Rows are points. The ring and each string are closed loops that go straight from each point to the next, and from the last back to the first. Before rounding, they use only three directions, however many columns there are. Count how often each string passes through the ring. Passing back the other way cancels.

Ring (6 x 3):
[[-0.72 -1.21  0.22]
 [ 1.63 -2.01  0.69]
 [ 2.10 -0.23  0.34]
 [ 0.63  1.85  0.48]
 [-1.13  1.80  0.98]
 [-1.96  0.61  0.40]]
String:
[[-0.27  3.15 -0.46]
 [ 0.01  1.44 -0.17]
 [ 0.84  0.70  0.69]
 [ 2.22  0.39  1.38]
 [ 2.56  0.82  0.07]
 [ 1.87  0.46 -0.50]
 [ 0.84  0.16 -0.16]
 [ 0.84 -0.19  0.48]
 [ 0.62 -0.07 -0.24]
 [ 2.57 -1.77  0.22]
 [ 1.69 -1.21 -0.49]
 [ 0.41 -0.10 -0.34]
 [ 1.55 -1.01  1.12]
 [ 3.70 -2.58  2.01]
 [ 3.86 -2.16  0.88]
 [ 1.57 -0.08 -0.80]
 [ 0.64  0.46 -0.46]
 [ 0.98  0.06  0.67]
 [ 0.56  0.47  0.29]
 [ 2.19  0.61  1.51]
 [ 1.45  2.27  0.55]
 [ 0.35  2.63  0.06]
 [-0.67  2.30 -0.66]
 [ 0.05  0.97  0.50]
 [ 0.59  0.84  1.48]
 [ 0.32  2.21  1.73]
 [-0.57  3.26  0.56]
 [-0.44  2.97  0.36]
 [ 0.15  3.11  0.79]]
Times through: 4

Ring, 7 rows:
[[ 0.69 -1.04  1.25 -1.97]
 [-0.28 -1.38  1.59 -1.89]
 [-1.46 -0.94  0.80 -0.14]
 [-1.47  0.12 -0.67  1.86]
 [-0.46  0.42 -1.61  2.52]
 [ 1.09 -0.13 -1.20  1.06]
 [ 1.38 -0.53  0.03 -0.74]]
String (24 x 4):
[[ 0.93 -1.71  1.94 -3.06]
 [ 0.72 -1.75  0.53 -1.10]
 [ 0.27  0.11  0.13 -0.19]
 [ 0.54 -1.02 -0.06 -0.17]
 [ 0.49 -0.10 -0.19  0.09]
 [ 0.30  0.56 -0.24  0.30]
 [ 0.72 -0.79 -0.41  0.19]
 [ 0.38  0.61 -0.27  0.30]
 [ 1.59  0.75 -0.46 -0.14]
 [ 2.32 -0.92 -0.04 -1.20]
 [ 1.71 -1.83  0.50 -1.63]
 [ 1.75 -1.13  1.58 -3.02]
 [ 0.66 -0.53  1.69 -2.50]
 [ 0.30 -2.66  2.39 -3.34]
 [-0.24 -1.73  1.07 -1.25]
 [-0.68 -2.24  1.41 -1.47]
 [-1.46 -1.87  1.84 -1.56]
 [-1.55 -0.22  1.35 -0.76]
 [-1.75 -1.42  1.53 -0.97]
 [-1.55 -2.86  1.62 -1.29]
 [-0.77 -2.16  1.02 -0.90]
 [-1.02 -2.33  2.07 -2.15]
 [-0.60 -1.01  2.11 -2.36]
 [ 0.06 -0.96  2.24 -2.90]]
Times through: 1
